Every row gives one point. To make a cloud, some directions were put in groups of two or more. Within a group, all points are equally far from the middle, so they leave a hole (a ring in 2 directions, a hollow ball in 3). The other directions are filled evenly. Then the cloud was stretched, turned, moved and blurred a little. Count the holes, and give their numbers of directions, smallest first.
(in the rows, 100 means zero)

Cloud (13 x 2):
array([[ 88,  98],
       [ 84, 109],
       [ 60,  92],
       [ 59, 136],
       [ 51,  96],
       [ 85,  82],
       [120, 124],
       [131, 117],
       [ 67, 100],
       [ 62,  87],
       [114,  76],
       [ 54, 111],
       [ 91, 143]])
Holes: 0

Cloud:
array([[ 97, 132, 142],
       [ 83, 138, 121],
       [107,  70,  65],
       [110,  63, 130],
       [ 89, 123, 115],
       [135, 122,  90],
       [117,  63, 128],
       [ 66, 126,  85],
       [133, 102, 108],
       [ 79, 102,  76],
       [ 99,  95,  50],
       [125,  89,  95],
       [ 91,  93, 112],
       [115, 152,  83],
       [149,  66, 109],
       [149, 148, 104],
       [106,  85, 128],
       [127,  99,  93],
       [125, 143, 122],
       [106, 130,  60]])
Holes: 0

Cloud, 21 rows:
array([[156,  61,  92],
       [114, 114, 121],
       [ 78,  73,  98],
       [126,  80,  86],
       [ 97,  65, 127],
       [ 57, 132, 145],
       [149, 116, 101],
       [155,  79,  85],
       [153, 109, 104],
       [ 46,  92,  82],
       [ 61,  68, 120],
       [129,  81, 127],
       [130,  83,  81],
       [ 88,  90,  59],
       [ 98, 119, 102],
       [115,  85,  77],
       [157,  83, 102],
       [ 88,  81,  92],
       [105, 102,  69],
       [121,  79, 113],
       [ 96, 114, 103]])
Holes: 0

Cloud, 31 rows:
array([[ 94,  83,  66,  92],
       [ 75,  82,  78, 114],
       [127, 121, 120,  99],
       [ 85,  90, 104,  96],
       [ 79,  73, 112, 131],
       [114,  94, 159, 131],
       [ 73, 131, 140,  84],
       [ 88, 129, 154, 128],
       [ 89,  92, 137,  87],
       [ 98,  88, 111,  86],
       [ 98,  62, 122,  95],
       [ 83,  96, 137, 125],
       [ 75,  86,  88,  89],
       [131,  63, 101, 132],
       [ 61, 148, 155, 112],
       [101, 103,  76, 103],
       [ 71,  88, 128,  95],
       [ 67,  95,  85,  98],
       [ 59,  88,  76,  70],
       [104, 104,  77,  74],
       [ 70,  77,  83,  80],
       [107,  48,  68, 106],
       [112, 141, 148, 135],
       [ 69,  91, 108,  87],
       [104,  89, 164, 139],
       [134,  51,  89,  80],
       [141,  79, 110,  98],
       [100, 103,  82, 108],
       [105,  77,  74, 103],
       [125,  27,  47,  72],
       [137,  71, 130, 121]])
Holes: 0

Cloud (28 x 4):
array([[113, 116, 127,  91],
       [ 80, 119, 114,  53],
       [110,  80,  74,  70],
       [134,  76, 102, 140],
       [ 90,  64,  65, 116],
       [ 73, 124, 106, 115],
       [ 65,  58, 120, 104],
       [105, 111, 100,  47],
       [ 76, 117, 115, 122],
       [103, 131,  58,  81],
       [ 80,  52, 133, 116],
       [118,  50, 112, 105],
       [107,  71,  68,  85],
       [ 90,  73, 142, 134],
       [ 94,  99,  53,  74],
       [ 58, 118,  70,  73],
       [131, 115,  92, 112],
       [105, 123, 123,  75],
       [ 78, 125, 116,  59],
       [ 64, 114,  60,  76],
       [ 88,  75,  58,  97],
       [114,  61,  89,  86],
       [ 93, 111, 109,  46],
       [105,  75,  65,  84],
       [ 63,  69,  77, 110],
       [ 99,  50, 137, 115],
       [122, 123,  77, 111],
       [ 84,  67,  90, 155]])
Holes: 2 (2, 2)

Cloud (51 x 6):
array([[130, 106, 163,  65,  61,  67],
       [ 66, 106, 128, 155, 115,  92],
       [103, 128,  77, 128, 130,  83],
       [ 70,  86, 113,  60, 120,  87],
       [122,  88,  84,  65,  95,  80],
       [ 78,  81,  52,  92, 100,  95],
       [ 70,  76,  92, 148,  97,  95],
       [ 81, 117, 128,  95, 130,  68],
       [ 56,  54,  90, 149, 117,  86],
       [101, 124, 129,  61, 136,  97],
       [115,  92,  77,  99, 116, 121],
       [ 59,  76, 130,  94,  99,  93],
       [ 41,  99, 126, 115,  94,  85],
       [ 97,  60, 115,  77,  86,  46],
       [ 63,  75,  87, 154, 153,  87],
       [127,  81, 100, 112, 118,  84],
       [132,  65,  93,  80, 126,  71],
       [115,  69, 112, 122, 146,  74],
       [ 47,  95,  93, 128, 126, 123],
       [108,  90, 171, 108,  64,  64],
       [ 86, 107, 155,  99, 112,  76],
       [ 62,  64,  82, 134,  86, 105],
       [ 91,  84,  76,  80,  89,  80],
       [116,  89,  92, 104, 103,  66],
       [101,  75, 146,  79, 126,  93],
       [123, 119,  76,  69, 125,  96],
       [102, 127, 108, 107, 110, 128],
       [ 94,  57, 109, 116,  87,  93],
       [135,  70,  91,  85, 110, 100],
       [ 97, 102,  69, 128, 114, 112],
       [ 67, 121, 135, 115,  68,  81],
       [ 99,  85, 165, 109,  99,  69],
       [105,  84, 134,  46, 111,  76],
       [ 91, 123, 146, 155, 100,  83],
       [106,  96, 154,  78,  65,  77],
       [114, 112, 149,  66,  97,  75],
       [116,  95, 134, 134, 136,  81],
       [ 72,  74,  60, 120, 131, 113],
       [ 76,  75,  90, 121,  95, 112],
       [ 46,  98, 123, 116, 131, 102],
       [ 63, 106, 115,  91,  56,  91],
       [ 29, 113,  79, 122, 117,  83],
       [133,  93, 108, 128, 104,  62],
       [ 65, 128, 113, 121,  97,  67],
       [ 40,  79, 120,  95,  89,  81],
       [114, 159, 128,  76, 114, 100],
       [ 83,  87,  64, 123, 135, 113],
       [124, 118, 148, 118, 131,  93],
       [ 90,  82,  79, 121, 169,  99],
       [ 84,  63, 130, 116,  86,  87],
       [ 86, 108, 112, 104, 111, 122]])
Holes: 1 (2)

Cloud (51 x 6):
array([[ 82,  62, 109, 155,  62, 130],
       [118, 126, 116,  53,  88, 109],
       [111, 131,  49, 102,  76,  87],
       [ 62, 118, 112,  72,  93,  58],
       [ 71, 112, 156, 104,  86, 110],
       [105, 110, 110, 152, 107, 118],
       [ 63, 107, 111, 106, 119,  76],
       [141,  79,  85, 118,  93, 106],
       [ 66,  80,  87, 115,  77,  85],
       [101,  85,  55, 148,  79, 105],
       [118,  74,  95, 138,  91, 136],
       [ 69,  93, 109,  95, 130,  65],
       [ 89,  58, 131,  75,  72, 105],
       [102,  53,  91,  71, 110,  99],
       [ 91, 105,  95,  97,  77,  41],
       [104, 137,  94,  71, 106,  39],
       [101, 124,  75, 100,  63, 112],
       [134, 100, 104, 104, 117,  90],
       [110,  78, 107, 113,  57, 124],
       [ 70,  74,  73,  74, 114, 102],
       [ 96, 139,  98, 109, 100, 105],
       [ 72, 133, 105,  69, 109,  56],
       [109,  57,  79,  80, 124,  98],
       [ 70, 100, 121, 154,  96,  97],
       [104,  77, 129, 100,  53,  83],
       [151,  98,  53, 100,  93,  68],
       [114,  77,  99, 116,  70,  51],
       [100,  77, 113,  61,  64,  78],
       [150,  98,  74, 124, 123,  68],
       [ 87, 111,  97, 100, 117,  51],
       [108,  46, 112, 148,  94,  70],
       [141,  81,  93, 140, 133,  81],
       [ 91,  95, 112,  80,  82, 140],
       [112,  56,  88,  83, 127, 107],
       [150,  72,  80, 153, 130,  93],
       [135, 123, 107,  81, 103,  72],
       [139, 109,  93,  82, 104,  90],
       [101, 106,  74, 132, 139,  69],
       [145, 125,  31, 105,  95,  53],
       [133,  44,  78, 135, 102, 102],
       [126,  91,  94, 133,  91, 127],
       [ 50,  80, 112, 100,  99,  79],
       [132,  76,  69, 112,  62,  59],
       [ 94, 114, 111,  63, 120,  52],
       [107,  89,  82,  82,  61,  50],
       [112, 135,  82, 135,  93, 103],
       [ 83, 112, 110,  64, 128,  56],
       [118,  71, 112, 115,  48,  92],
       [ 79,  61,  95,  50, 100,  85],
       [115, 130, 121,  47, 105,  63],
       [ 96, 127,  76, 114, 118,  92]])
Holes: 2 (2, 2)

Cloud (83 x 8):
array([[115,  81,  94, 138, 112,  77, 142, 122],
       [138,  78,  87, 138,  85,  55, 100,  86],
       [ 83,  55,  73, 119,  97,  94, 134,  83],
       [ 68, 106, 118, 137, 135,  73,  84,  66],
       [ 76,  89, 124, 171, 106, 109, 103,  63],
       [ 93,  70,  71, 101,  96, 103, 167,  85],
       [ 81,  76,  92, 136,  89,  77,  90,  67],
       [ 91,  99,  96, 160, 103,  97, 132,  99],
       [ 91,  61,  87,  52, 119, 131, 132, 106],
       [ 91,  99,  74, 121, 156, 103, 130,  94],
       [105,  86, 110,  66, 117,  70, 135,  92],
       [ 88,  96,  74, 133, 114,  60, 126,  95],
       [ 98,  81, 123,  98, 113, 104,  66,  93],
       [112, 105,  84, 154,  77,  82, 112,  73],
       [141,  56, 104, 114,  70,  85, 141, 105],
       [ 39, 106, 123, 100, 114,  97,  88,  93],
       [125, 107,  83, 117,  76, 108, 126, 116],
       [ 85,  93, 114,  63,  99, 104, 134,  84],
       [145, 111, 101, 105, 115, 108,  83,  98],
       [129, 100,  92, 153, 116,  58,  78,  88],
       [119, 117,  98, 144,  76,  66, 111,  87],
       [ 90, 133,  90, 170,  68,  78,  89,  91],
       [117, 126, 102,  71,  99,  91, 117,  97],
       [ 84,  77,  99,  80, 126, 105, 108,  62],
       [101, 110, 100, 163, 113,  98, 107, 107],
       [ 82,  87,  99, 130,  92, 143, 105,  92],
       [137,  96,  81,  95, 111, 109, 134, 131],
       [ 90,  89, 124, 114,  72,  95, 106,  69],
       [124, 107,  72, 119, 117, 106, 106, 121],
       [ 94, 137, 120, 127, 113, 102, 107,  89],
       [107,  82,  96, 111,  63, 130, 119,  96],
       [ 90,  69,  84,  52, 136, 138, 126,  77],
       [115, 102,  89, 163, 102,  75,  79, 118],
       [113,  81, 118, 143,  83,  55,  63,  85],
       [141,  52, 115, 127,  65,  97, 103,  91],
       [ 89, 110,  61,  98, 136, 123,  86,  93],
       [ 87,  94,  87, 120, 127, 108,  93, 123],
       [ 90,  61,  77, 112, 134,  91, 130,  82],
       [107,  98, 102, 103, 133, 137, 146,  80],
       [129, 115, 124, 101,  94,  71,  64, 102],
       [128,  52,  87,  84,  95, 102, 117,  81],
       [118,  53,  97, 119,  93,  95,  81,  93],
       [134, 117,  67, 103, 142,  93, 113, 104],
       [ 92,  97, 103, 154,  65, 109, 117,  76],
       [ 54,  82,  89, 107, 124,  94, 124,  95],
       [ 81, 105, 105, 136, 123,  78,  83,  50],
       [ 60,  89, 114, 151,  82, 126, 103,  86],
       [ 56, 123,  88, 129, 102,  95,  83,  82],
       [ 98,  93,  81, 146, 130, 114, 132,  98],
       [ 74,  85,  89,  91,  86,  91, 116,  79],
       [102, 126,  79, 143, 108,  93, 101, 102],
       [124, 112,  68, 137, 120,  99,  99, 108],
       [107, 112, 103, 126, 125,  65, 120, 114],
       [110, 103, 110, 195,  93,  89,  89,  73],
       [ 80,  80, 109, 122,  86,  65, 124,  85],
       [105,  86, 112,  77, 120,  80, 103, 127],
       [ 88,  80, 104, 175, 103, 107, 113,  70],
       [128, 114,  95, 167,  92,  94,  56, 107],
       [ 96, 100,  87, 155, 115,  76, 111,  82],
       [103, 129,  85, 157,  92,  89,  91,  95],
       [ 95, 115,  90, 100, 159,  81, 101, 122],
       [ 78,  69,  46, 100, 103,  84, 109,  91],
       [ 78,  62,  73,  57, 105, 118, 147, 102],
       [110, 108,  77,  92,  93, 112, 132, 132],
       [106,  82,  98,  96,  76, 111, 104, 127],
       [ 99, 131, 100, 126, 114,  92, 119, 106],
       [ 54,  83, 106, 139,  92,  92,  99, 110],
       [118,  89, 103,  97, 107,  60,  68,  84],
       [115,  93, 125, 117, 100,  69,  96,  71],
       [ 76, 109,  63,  56, 140,  96,  95, 117],
       [105,  68,  60,  72,  87,  81, 103, 110],
       [145,  86,  76,  79, 123, 139, 127, 108],
       [122, 110,  98, 149,  84, 123,  89,  97],
       [110,  87,  68, 114,  84,  77, 155,  88],
       [ 89,  60,  65,  93, 103, 111, 106,  81],
       [148,  97,  76,  69, 103,  99, 108,  92],
       [ 93,  60, 100, 153, 110,  84, 109,  97],
       [125, 111,  93,  76, 147, 111, 141, 127],
       [102, 107,  56,  88, 116, 118, 136,  88],
       [ 85,  79,  88, 137,  95,  54, 100,  89],
       [114,  84,  50,  51,  95,  93, 107, 115],
       [ 95,  86,  99,  61, 114, 107, 130,  73],
       [ 43,  95, 121, 109, 101,  99, 100,  92]])
Holes: 1 (4)
